Every row gives one point. The points of each table are mixes of a few directions, plus a little noise. Count the directions of each table, and those that both share. Where both have some left over, give the other angles between the two spaces (their principal angles), to ten degrees, smallest first.

First, 5 rows:
0.03; 0.00; -0.04
-0.42; 0.02; -0.70
0.44; -0.01; 0.70
-0.11; 0.01; 0.47
0.06; -0.01; -0.45
Second:
0.35; 0.00; 0.20
0.15; 0.00; 0.60
-0.48; 0.03; -0.95
-0.29; 0.01; -0.07
0.34; -0.01; 0.47
-0.05; 0.00; -0.23
Directions: first 2, second 2, shared 2

First, 7 rows:
-0.18; -0.28; 0.18; 0.15; 0.29; -0.04; 0.07; 0.37
0.18; -0.22; 0.15; -0.97; -0.56; -0.64; 0.46; 0.08
0.26; -0.14; -0.24; 0.36; 0.30; 0.23; -0.39; -0.56
-0.16; -0.29; 0.10; 0.74; 0.06; 0.05; -0.35; 0.23
-0.29; 0.87; -0.42; -0.54; 0.14; -0.07; 0.41; 0.21
0.01; 0.37; 0.08; 0.14; 0.22; 0.63; -0.01; -0.23
0.18; -0.32; 0.15; 0.12; -0.44; -0.17; -0.19; -0.12
Second, 7 rows:
0.31; -0.40; 0.15; -0.49; 0.01; 0.21; -0.02; -0.17
-0.25; 0.38; 0.22; 0.30; 0.46; -0.17; 0.56; -0.21
-0.22; 0.23; 0.08; 0.55; 0.66; 0.15; 0.16; -0.10
0.07; -0.08; 0.63; -0.36; 0.03; 0.78; 0.23; 0.16
0.06; -0.02; -0.51; -0.41; -0.37; -0.24; -0.31; 0.29
-0.16; 0.22; 0.03; 0.54; -0.09; -0.43; 0.12; -0.17
0.21; -0.32; -0.58; -0.11; -0.69; -0.32; -0.74; 0.19
Directions: first 5, second 5, shared 4; angles 90

First, 11 rows:
0.02; -0.09; 0.08; 0.04; 0.06; 0.17; -0.12; -0.12; -0.01; -0.21; -0.07; -0.17
-0.06; 0.34; -0.32; -0.14; -0.22; -0.65; 0.45; 0.45; 0.05; 0.83; 0.27; 0.66
-0.08; 0.42; -0.39; -0.17; -0.27; -0.79; 0.56; 0.55; 0.06; 1.01; 0.33; 0.81
-0.04; 0.20; -0.19; -0.08; -0.13; -0.38; 0.27; 0.26; 0.03; 0.49; 0.16; 0.39
0.06; -0.33; 0.31; 0.13; 0.21; 0.61; -0.43; -0.43; -0.05; -0.78; -0.26; -0.63
-0.04; 0.25; -0.23; -0.10; -0.16; -0.47; 0.33; 0.32; 0.04; 0.59; 0.19; 0.48
0.03; -0.17; 0.16; 0.07; 0.11; 0.32; -0.23; -0.22; -0.03; -0.41; -0.13; -0.33
-0.02; 0.13; -0.12; -0.05; -0.08; -0.23; 0.17; 0.16; 0.02; 0.30; 0.10; 0.24
0.01; -0.07; 0.06; 0.03; 0.04; 0.13; -0.09; -0.09; -0.01; -0.17; -0.06; -0.14
0.07; -0.40; 0.38; 0.17; 0.26; 0.76; -0.54; -0.53; -0.06; -0.97; -0.32; -0.78
0.05; -0.28; 0.26; 0.11; 0.18; 0.53; -0.37; -0.37; -0.04; -0.68; -0.22; -0.55
Second (8 x 12):
-0.31; 0.28; -0.33; 0.11; -0.01; -0.35; 0.77; -0.11; 0.08; 0.43; 0.08; 0.46
0.10; -0.09; 0.13; -0.04; 0.01; 0.13; -0.28; 0.02; -0.04; -0.15; -0.05; -0.16
-0.12; 0.12; -0.13; 0.04; 0.00; -0.15; 0.31; -0.05; 0.02; 0.16; 0.06; 0.18
-0.22; 0.17; -0.21; 0.07; -0.01; -0.22; 0.51; -0.09; 0.08; 0.27; 0.06; 0.27
-0.31; 0.26; -0.34; 0.12; 0.02; -0.36; 0.78; -0.11; 0.10; 0.42; 0.10; 0.44
0.60; -0.50; 0.64; -0.21; -0.01; 0.67; -1.49; 0.24; -0.17; -0.79; -0.19; -0.84
-0.14; 0.12; -0.15; 0.03; 0.00; -0.15; 0.35; -0.06; 0.04; 0.19; 0.05; 0.21
0.39; -0.34; 0.40; -0.12; 0.02; 0.45; -0.96; 0.17; -0.11; -0.52; -0.11; -0.54
Directions: first 1, second 1, shared 0; angles 40

First:
-0.41; 0.11; 0.16; -0.12; -0.51; -0.44; -0.16; -0.14; 0.02; 0.16; -0.01; -0.06; 0.18; -0.66; -0.09; -0.01; 0.09; 0.23; -0.02; 0.21
0.16; -0.13; -0.29; 0.05; 0.58; 0.35; 0.21; 0.19; 0.26; -0.20; -0.12; 0.12; -0.13; 0.61; 0.18; -0.02; 0.25; -0.27; 0.05; -0.09
-0.44; -0.10; -0.33; -0.17; 0.28; -0.06; 0.12; 0.13; 0.59; -0.13; -0.31; 0.14; 0.10; 0.06; 0.23; -0.06; 0.72; -0.14; 0.10; 0.21
0.38; 0.01; 0.12; 0.14; 0.01; 0.17; -0.01; -0.01; -0.34; 0.03; 0.18; -0.06; -0.12; 0.16; -0.09; 0.03; -0.43; 0.00; -0.04; -0.17
0.06; 0.08; 0.17; 0.02; -0.25; -0.10; -0.09; -0.08; -0.23; 0.09; 0.13; -0.08; 0.00; -0.21; -0.12; 0.02; -0.27; 0.12; -0.05; -0.02
0.19; 0.16; 0.38; 0.08; -0.54; -0.18; -0.20; -0.19; -0.54; 0.18; 0.29; -0.17; 0.01; -0.42; -0.25; 0.07; -0.62; 0.26; -0.10; -0.08
0.22; -0.52; -1.08; 0.02; 1.89; 1.01; 0.68; 0.65; 1.15; -0.66; -0.59; 0.47; -0.31; 1.87; 0.64; -0.12; 1.22; -0.87; 0.27; -0.15
0.05; 0.14; 0.32; 0.04; -0.50; -0.22; -0.20; -0.19; -0.41; 0.19; 0.21; -0.14; 0.04; -0.45; -0.19; 0.03; -0.46; 0.23; -0.07; -0.01
-0.38; 0.14; 0.24; -0.11; -0.60; -0.45; -0.21; -0.19; -0.08; 0.19; 0.02; -0.07; 0.21; -0.72; -0.12; 0.01; -0.03; 0.25; -0.04; 0.19
0.05; 0.10; 0.26; 0.03; -0.40; -0.15; -0.13; -0.15; -0.33; 0.15; 0.17; -0.12; 0.04; -0.35; -0.17; 0.04; -0.39; 0.18; -0.07; 0.00
0.11; 0.00; 0.02; 0.03; 0.03; 0.07; -0.01; 0.02; -0.09; 0.00; 0.05; -0.02; -0.03; 0.08; -0.02; 0.01; -0.09; -0.03; -0.02; -0.05
Second:
0.16; 0.63; -0.39; 0.32; -0.22; 0.52; -0.27; 0.43; -0.52; -0.30; 0.46; 0.09; -0.39; 0.24; 0.20; 0.43; -1.03; 0.48; 0.67; -0.12
0.23; 0.19; -0.17; 0.17; 0.09; 0.34; -0.03; 0.20; -0.23; -0.16; 0.18; 0.04; -0.22; 0.32; 0.10; 0.16; -0.45; 0.10; 0.24; -0.13
0.09; -0.55; -0.22; -0.13; 0.93; 0.19; 0.44; 0.05; 0.70; -0.12; -0.45; 0.13; 0.05; 0.70; 0.15; -0.27; 0.99; -0.62; -0.26; -0.03
-0.23; 0.24; 0.03; 0.00; -0.43; -0.17; -0.20; -0.01; -0.13; 0.04; 0.12; -0.02; 0.05; -0.39; -0.02; 0.11; -0.21; 0.27; 0.14; 0.11
0.60; -0.40; 0.59; 0.00; 0.07; -0.11; 0.15; -0.39; -0.35; 0.29; 0.05; -0.20; 0.06; 0.04; -0.38; -0.23; -0.13; -0.28; -0.58; -0.24
-0.67; 0.17; -0.43; -0.13; -0.02; -0.10; -0.06; 0.23; 0.53; -0.16; -0.22; 0.16; 0.09; -0.17; 0.29; 0.08; 0.51; 0.12; 0.35; 0.30
-0.79; 0.26; 0.08; -0.19; -0.75; -0.62; -0.29; -0.13; 0.18; 0.16; -0.05; -0.04; 0.29; -0.97; -0.03; 0.04; 0.23; 0.40; 0.11; 0.40
0.59; -0.51; 0.52; -0.03; 0.32; -0.06; 0.27; -0.38; -0.14; 0.24; -0.08; -0.16; 0.08; 0.23; -0.32; -0.31; 0.15; -0.45; -0.65; -0.25
Directions: first 2, second 3, shared 2

First, 11 rows:
-0.13; 0.42; -0.40; 0.03; 0.10; -0.29; 0.20; 0.09; -0.01; -0.17; 0.53; -0.12; -0.54; -0.13; 0.24; 0.14; 0.07; 0.18; -0.06; 0.16; -0.05; 0.19; -0.15; 0.20; -0.15; 0.15; 0.05; 0.03; 0.42; -0.17; 0.02; 0.48
0.20; 0.14; -0.24; -0.10; -0.09; -0.49; 0.20; -0.17; -0.17; -0.23; -0.38; 0.13; -0.07; 0.31; 0.11; 0.49; -0.05; -0.23; 0.19; 0.09; -0.16; 0.48; -0.34; 0.42; 0.25; -0.19; 0.19; -0.13; 0.16; -0.01; -0.36; 0.01
0.19; -0.42; -0.11; 0.24; -0.03; 0.37; -0.53; 0.25; -0.18; -0.39; -0.63; -0.36; -0.14; -0.28; 0.12; 0.34; -0.40; -0.22; 0.80; -0.41; -0.25; -0.36; 0.10; -0.08; 0.26; -0.20; -0.38; 0.22; 0.24; -0.04; -0.43; 0.41
-0.02; 0.05; -0.38; -0.06; 0.18; 0.11; 0.12; 0.22; 0.12; -0.44; 0.46; -0.21; -0.54; -0.33; 0.41; 0.39; 0.04; 0.38; 0.11; -0.04; 0.00; 0.08; -0.06; 0.01; -0.19; -0.01; -0.21; -0.06; 0.57; -0.13; 0.14; 0.54
0.47; -0.71; 0.51; -0.41; 0.26; 0.93; -0.46; 0.11; 0.25; -0.23; -0.28; 0.07; 0.74; 0.06; 0.09; 0.53; 0.25; 0.24; 0.02; -0.42; 0.20; -0.33; 0.19; -0.35; -0.35; -0.32; -0.44; -0.52; -0.14; 0.35; 0.50; -0.12
0.37; -0.02; 0.26; 0.14; -0.06; -0.06; -0.73; -0.05; -0.39; 0.09; -0.89; -0.02; 0.58; 0.45; -0.27; 0.26; -0.14; -0.69; 0.45; -0.24; -0.29; -0.25; -0.08; 0.25; 0.14; -0.09; 0.01; -0.01; -0.31; 0.18; -0.45; 0.12
-0.71; 0.36; 0.27; 0.13; -0.19; -0.29; 0.68; -0.25; 0.25; 0.92; 0.84; 0.29; 0.02; -0.08; -0.48; -1.44; 0.18; 0.23; -1.00; 0.54; 0.37; 0.02; 0.27; -0.34; -0.05; 0.48; 0.47; 0.31; -0.63; -0.10; 0.44; -0.87
0.01; 0.38; -0.39; 0.32; -0.04; -0.41; -0.27; 0.11; -0.36; -0.17; -0.20; -0.27; -0.43; -0.01; 0.08; 0.21; -0.26; -0.37; 0.49; -0.02; -0.35; 0.00; -0.18; 0.37; 0.17; 0.09; 0.03; 0.27; 0.32; -0.17; -0.55; 0.63
-0.31; -0.40; 0.44; -0.05; -0.36; -0.02; 0.63; -0.37; 0.24; 0.58; -0.19; 0.41; 0.41; 0.06; -0.44; -0.92; -0.06; 0.03; -0.50; 0.24; 0.32; 0.14; 0.22; -0.38; 0.42; -0.06; 0.31; 0.14; -0.73; 0.07; 0.13; -1.33
-0.42; 0.25; 0.12; -0.04; 0.06; 0.04; 0.40; -0.03; 0.29; 0.43; 0.90; 0.11; -0.08; -0.18; -0.12; -0.72; 0.28; 0.43; -0.74; 0.30; 0.31; -0.05; 0.20; -0.29; -0.33; 0.33; 0.15; 0.04; -0.19; -0.06; 0.57; -0.28
0.35; -0.06; -0.09; -0.19; 0.18; 0.12; -0.25; 0.09; -0.04; -0.40; -0.16; -0.05; 0.06; 0.12; 0.25; 0.73; 0.10; 0.01; 0.25; -0.19; -0.09; 0.07; -0.16; 0.18; -0.16; -0.19; -0.18; -0.30; 0.29; 0.09; 0.00; 0.41
Second (10 x 32):
-0.27; -0.47; -0.25; 0.18; -0.21; 0.05; 0.34; -0.36; 0.16; -0.02; 0.04; -0.05; -0.02; 0.22; 0.34; -0.02; 0.00; 0.04; -0.19; 0.16; 0.32; 0.60; 0.54; -0.34; -0.03; -0.03; -0.26; 0.00; 0.08; -0.33; 0.39; -0.52
-0.23; -0.20; 0.23; -0.16; -0.29; 0.04; -0.42; -0.14; -0.15; 0.39; -0.11; -0.29; 0.74; 1.11; -0.05; 0.54; -0.06; -0.70; 0.00; 0.00; -0.40; 0.14; 0.03; 0.04; -0.15; 0.14; -0.17; -0.48; 0.01; -0.39; 0.21; 0.42
-0.16; -0.29; -0.17; 0.12; -0.12; 0.02; 0.24; -0.22; 0.11; -0.04; 0.03; -0.01; -0.05; 0.07; 0.21; -0.05; 0.01; 0.07; -0.12; 0.11; 0.23; 0.38; 0.36; -0.21; -0.01; -0.04; -0.15; 0.03; 0.05; -0.19; 0.24; -0.35
0.43; 0.45; -0.20; 0.15; 0.49; -0.08; 0.44; 0.35; 0.14; -0.52; 0.13; 0.43; -1.02; -1.61; -0.07; -0.71; 0.10; 0.95; 0.07; -0.07; 0.41; -0.45; -0.27; 0.09; 0.23; -0.19; 0.34; 0.67; -0.04; 0.67; -0.48; -0.35
0.01; 0.05; 0.07; -0.05; 0.00; 0.00; -0.11; 0.04; -0.04; 0.06; -0.02; -0.03; 0.10; 0.11; -0.06; 0.07; -0.01; -0.10; 0.04; -0.02; -0.10; -0.08; -0.08; 0.06; -0.01; 0.03; 0.01; -0.06; -0.01; 0.00; -0.03; 0.12
0.30; 0.26; -0.28; 0.20; 0.36; -0.06; 0.52; 0.18; 0.17; -0.49; 0.13; 0.38; -0.93; -1.39; 0.05; -0.67; 0.08; 0.87; -0.01; -0.01; 0.50; -0.19; -0.04; -0.04; 0.19; -0.18; 0.22; 0.60; -0.02; 0.49; -0.28; -0.52
-0.07; -0.17; -0.23; 0.18; -0.02; -0.01; 0.37; -0.15; 0.14; -0.17; 0.06; 0.10; -0.32; -0.35; 0.21; -0.24; 0.03; 0.32; -0.10; 0.07; 0.35; 0.27; 0.29; -0.20; 0.05; -0.08; -0.07; 0.19; 0.05; -0.02; 0.13; -0.46
-0.15; 0.06; 0.60; -0.45; -0.31; 0.06; -1.00; 0.06; -0.38; 0.69; -0.22; -0.46; 1.29; 1.72; -0.36; 0.94; -0.13; -1.23; 0.16; -0.13; -0.95; -0.25; -0.41; 0.35; -0.23; 0.28; -0.07; -0.83; -0.04; -0.37; 0.05; 1.14
0.01; 0.07; 0.12; -0.09; -0.02; 0.00; -0.20; 0.04; -0.07; 0.11; -0.03; -0.07; 0.21; 0.24; -0.09; 0.14; -0.02; -0.19; 0.05; -0.04; -0.19; -0.10; -0.13; 0.09; -0.04; 0.04; 0.02; -0.13; -0.01; -0.02; -0.04; 0.24
0.15; 0.24; 0.12; -0.09; 0.11; -0.01; -0.17; 0.19; -0.08; 0.01; -0.01; 0.03; -0.01; -0.12; -0.17; 0.01; -0.01; -0.02; 0.09; -0.07; -0.16; -0.31; -0.28; 0.17; 0.01; 0.01; 0.13; 0.01; -0.03; 0.18; -0.21; 0.25
Directions: first 5, second 2, shared 0; angles 30, 70

First (10 x 32):
-0.66; 0.08; -0.18; 0.21; -0.10; 0.29; 0.59; 0.17; 0.09; 0.27; -0.16; -0.41; -0.25; 0.67; -0.39; 0.01; -0.18; 0.25; 0.16; 0.21; -0.18; 0.31; -0.07; -0.08; 0.02; -0.53; -0.01; -0.51; -0.37; 0.12; -0.10; -0.36
1.51; -0.17; 0.42; -0.47; 0.22; -0.67; -1.33; -0.38; -0.21; -0.62; 0.37; 0.94; 0.57; -1.51; 0.89; -0.01; 0.41; -0.57; -0.36; -0.47; 0.40; -0.71; 0.16; 0.18; -0.05; 1.20; 0.01; 1.17; 0.84; -0.28; 0.23; 0.82
-0.30; 0.03; -0.08; 0.09; -0.04; 0.13; 0.26; 0.08; 0.04; 0.12; -0.07; -0.19; -0.11; 0.30; -0.17; 0.00; -0.08; 0.11; 0.07; 0.09; -0.08; 0.14; -0.03; -0.03; 0.01; -0.24; 0.00; -0.23; -0.17; 0.06; -0.05; -0.16
-0.68; 0.08; -0.19; 0.21; -0.10; 0.30; 0.60; 0.17; 0.09; 0.28; -0.17; -0.42; -0.26; 0.68; -0.40; 0.01; -0.18; 0.25; 0.16; 0.21; -0.18; 0.32; -0.08; -0.08; 0.02; -0.54; -0.01; -0.52; -0.38; 0.12; -0.10; -0.37
0.72; -0.08; 0.20; -0.22; 0.10; -0.32; -0.63; -0.18; -0.10; -0.29; 0.18; 0.45; 0.27; -0.72; 0.42; -0.01; 0.20; -0.27; -0.17; -0.22; 0.19; -0.34; 0.08; 0.08; -0.02; 0.57; 0.01; 0.55; 0.40; -0.13; 0.11; 0.39
-0.19; 0.02; -0.05; 0.06; -0.03; 0.09; 0.17; 0.05; 0.03; 0.08; -0.05; -0.12; -0.07; 0.19; -0.11; 0.00; -0.05; 0.07; 0.04; 0.06; -0.05; 0.09; -0.02; -0.02; 0.00; -0.15; 0.00; -0.15; -0.11; 0.04; -0.03; -0.11
-1.10; 0.12; -0.30; 0.34; -0.16; 0.49; 0.97; 0.28; 0.15; 0.45; -0.27; -0.68; -0.41; 1.10; -0.65; 0.01; -0.30; 0.41; 0.26; 0.34; -0.29; 0.52; -0.12; -0.13; 0.04; -0.87; -0.01; -0.85; -0.61; 0.20; -0.17; -0.60
0.59; -0.07; 0.16; -0.18; 0.09; -0.26; -0.52; -0.15; -0.08; -0.24; 0.15; 0.37; 0.22; -0.59; 0.35; -0.01; 0.16; -0.22; -0.14; -0.19; 0.16; -0.28; 0.06; 0.07; -0.02; 0.47; 0.00; 0.46; 0.33; -0.11; 0.09; 0.32
-0.20; 0.02; -0.06; 0.06; -0.03; 0.09; 0.18; 0.05; 0.03; 0.08; -0.05; -0.13; -0.08; 0.20; -0.12; 0.00; -0.05; 0.08; 0.05; 0.06; -0.05; 0.10; -0.02; -0.02; 0.01; -0.16; 0.00; -0.16; -0.11; 0.04; -0.03; -0.11
0.32; -0.04; 0.09; -0.10; 0.05; -0.14; -0.28; -0.08; -0.04; -0.13; 0.08; 0.20; 0.12; -0.32; 0.19; 0.00; 0.09; -0.12; -0.07; -0.10; 0.08; -0.15; 0.03; 0.04; -0.01; 0.25; 0.00; 0.24; 0.18; -0.06; 0.05; 0.17
Second, 11 rows:
-0.77; 0.02; -0.25; 0.02; 0.02; 0.05; 0.42; -0.24; -0.11; 0.54; 0.30; -0.12; -0.27; -0.33; -0.10; 0.04; -0.17; 0.31; -0.24; -0.25; -0.10; 0.10; -0.37; -0.34; -0.41; -0.29; -0.20; -0.25; -0.12; 0.03; -0.22; 0.02
-0.30; -0.17; 0.05; -0.21; 0.20; -0.23; -0.18; -0.48; -0.35; 0.18; 0.41; 0.07; -0.05; -0.85; 0.27; 0.29; 0.17; 0.09; -0.37; -0.35; -0.13; -0.27; -0.29; -0.04; -0.20; 0.39; -0.15; 0.16; 0.10; -0.05; -0.31; 0.07
0.34; 0.45; -0.07; 0.27; -0.17; 0.33; 0.18; -0.27; 0.50; -0.16; -0.27; -0.55; 0.50; 0.14; -0.48; -0.51; -0.16; -0.38; -0.06; -0.16; -0.12; -0.39; 0.42; 0.30; -0.43; -0.35; -0.52; -0.28; 0.37; 0.31; 0.31; 0.56
-0.40; -0.37; -0.22; -0.15; -0.01; -0.28; 0.14; 1.01; -0.32; 0.38; 0.16; 0.90; -0.86; 0.48; 0.43; 0.33; -0.20; 0.63; 0.37; 0.41; 0.48; 0.96; -0.48; -0.77; 0.54; -0.16; 0.90; 0.17; -0.71; -0.45; -0.09; -0.70
-0.17; 0.41; -0.15; 0.31; -0.15; 0.35; 0.45; -0.32; 0.41; 0.08; -0.17; -0.66; 0.32; 0.17; -0.55; -0.40; -0.21; -0.17; -0.11; -0.20; -0.24; -0.26; 0.26; 0.20; -0.50; -0.51; -0.54; -0.48; 0.19; 0.34; 0.12; 0.43
-0.65; 0.08; -0.02; 0.16; 0.01; 0.30; 0.36; -0.43; 0.02; 0.14; -0.08; -0.73; 0.06; 0.19; -0.39; 0.07; 0.06; 0.04; -0.14; -0.04; -0.44; -0.18; -0.01; 0.23; -0.14; -0.20; -0.37; -0.51; -0.08; 0.28; -0.24; -0.21
0.18; -0.44; 0.56; -0.31; 0.34; -0.22; -0.74; -0.57; -0.49; -0.44; 0.04; -0.22; 0.19; -0.41; 0.36; 0.59; 0.68; -0.24; -0.16; 0.08; -0.38; -0.52; 0.02; 0.68; 0.52; 1.04; -0.04; 0.30; 0.14; 0.03; -0.36; -0.49
1.17; -0.09; 0.17; -0.03; -0.13; -0.16; -0.49; 1.03; 0.22; -0.56; -0.41; 0.76; -0.01; 0.81; 0.27; -0.17; -0.01; -0.17; 0.62; 0.55; 0.54; 0.42; 0.37; -0.01; 0.69; 0.13; 0.73; 0.51; -0.08; -0.32; 0.49; -0.12
-0.21; 0.20; -0.12; 0.21; -0.11; 0.28; 0.36; -0.03; 0.24; 0.07; -0.19; -0.41; 0.08; 0.38; -0.40; -0.21; -0.16; -0.02; 0.05; 0.04; -0.16; -0.01; 0.13; 0.07; -0.15; -0.39; -0.22; -0.40; -0.05; 0.19; 0.08; 0.07
0.50; -0.01; 0.00; -0.12; 0.01; -0.27; -0.35; 0.06; -0.02; -0.09; 0.20; 0.53; 0.10; -0.52; 0.33; -0.11; -0.02; -0.10; -0.10; -0.19; 0.31; -0.07; -0.01; -0.19; -0.11; 0.24; 0.11; 0.42; 0.24; -0.16; 0.16; 0.39
0.32; -0.14; 0.05; -0.11; 0.01; -0.18; -0.24; 0.28; -0.06; -0.08; 0.04; 0.44; -0.08; -0.03; 0.26; 0.03; 0.02; 0.03; 0.09; 0.09; 0.23; 0.14; -0.03; -0.10; 0.19; 0.17; 0.26; 0.28; -0.03; -0.18; 0.09; -0.03
Directions: first 1, second 4, shared 1
